Every row gives one point. Each copy is the shape, with its points in the same order, turned, moved and blurred by noise. Is it also mirrored, or only turned?

Shape (8 x 2):
[[ 26  13]
 [-32  39]
 [ 36  24]
 [ 16 -31]
 [-54 -14]
 [-18 -10]
 [-38 -39]
 [-28  55]]
Copy 1 (8 x 2):
[[ -9  19]
 [ 57  10]
 [ -7  41]
 [-31 -19]
 [ 45 -49]
 [  8 -24]
 [ 11 -59]
 [ 63  25]]
Copy 1 is: mirrored
Copy 2 (8 x 2):
[[ 23  34]
 [-33  44]
 [ 34  37]
 [ 26 -11]
 [-61 -12]
 [-15 -14]
 [-24 -32]
 [-29  53]]
Copy 2 is: only turned

Shape (6 x 3):
[[ 16 -59  24]
 [ 22  36 -36]
 [-17 -32  -1]
 [ -7  -8  32]
 [-41  54  43]
 [ 41  -2 -35]]
Copy 1 (6 x 3):
[[ 24 -60  -4]
 [ 53  42 -16]
 [  1 -25 -17]
 [ 10 -23  29]
 [-20  36  60]
 [ 63   6 -32]]
Copy 1 is: only turned
Copy 2 (6 x 3):
[[ 16 -66  30]
 [ 12  31 -37]
 [-17 -51  -5]
 [-11 -25  27]
 [-62  33  23]
 [ 39 -12 -25]]
Copy 2 is: only turned
Copy 3 (6 x 3):
[[ 37 -58 -26]
 [  5   7  62]
 [  1 -18 -11]
 [ 33  10 -22]
 [ 27  66 -19]
 [ -2 -30  49]]
Copy 3 is: mirrored
Copy 4 (6 x 3):
[[-14 -60  23]
 [ 56  18  -6]
 [-22 -17   3]
 [ -6  -4  41]
 [ -6  60  61]
 [ 52 -20 -12]]
Copy 4 is: only turned

Shape (12 x 6):
[[ -6  16 -40  43  52  37]
 [ 55  41  26  10  37 -32]
 [-21   9 -10   8  39  31]
 [ 36  37  59   2  -8  19]
 [ 49  -8 -27 -39 -20 -53]
 [-29  -8 -35  43   4 -65]
 [ 13 -16 -16  13 -45 -21]
 [-34 -43 -26  35 -13 -40]
 [ 57  13  -7  -3  19  39]
 [-28 -43  60  15  14 -37]
 [-37   5 -27 -49  15  24]
 [-42  36  31  20 -10  33]]
Copy 1 (12 x 6):
[[-13 -48 -84   5  -5  37]
 [ 41 -28   5  18  68  21]
 [ -3 -17 -51 -25 -19  32]
 [ 21 -10  36  15  15  63]
 [ 72  12  -3  26   9 -55]
 [-40 -19 -39  20  22 -64]
 [ 10  -7   0  36 -24 -38]
 [-39 -26 -22  14 -19 -63]
 [ 63 -34 -30  19  -9  47]
 [-28 -35  42 -40   5 -25]
 [  8  32 -51 -37 -40   5]
 [-41  11  -2   0 -17  54]]
Copy 1 is: only turned
Copy 2 (12 x 6):
[[ 10   9   6  57   4  60]
 [ 54   4  -5  16  71 -23]
 [ 16 -11   5  14  -4  48]
 [ 78  17  18 -13   9 -28]
 [-26   6 -49  -9  37 -55]
 [-61  -9  43  39  37 -12]
 [-28  16   8  14  -8 -48]
 [-62 -27  36  33  -6 -21]
 [ 51  19 -45  21   1   2]
 [  8 -72  57   0  10 -37]
 [-17 -10  -9 -43 -16  38]
 [ 30  19  61 -19 -19  19]]
Copy 2 is: only turned
Copy 3 (12 x 6):
[[ 25   6 -62  29  49 -30]
 [ 72 -10  36  26   3 -55]
 [ -3  -2 -32  -1  33 -26]
 [ 41  35  25  -7 -33 -41]
 [ 54 -52  40  24 -12  40]
 [-11 -50  -4  94   6  -5]
 [ 18 -16  -5  43 -40  29]
 [-24 -54 -26  69 -20   7]
 [ 71  10 -24 -16   2  -8]
 [-30 -55  11  18 -50 -56]
 [-23  -7   0 -24  38  22]
 [-29  47  -3  14  -9 -32]]
Copy 3 is: mirrored
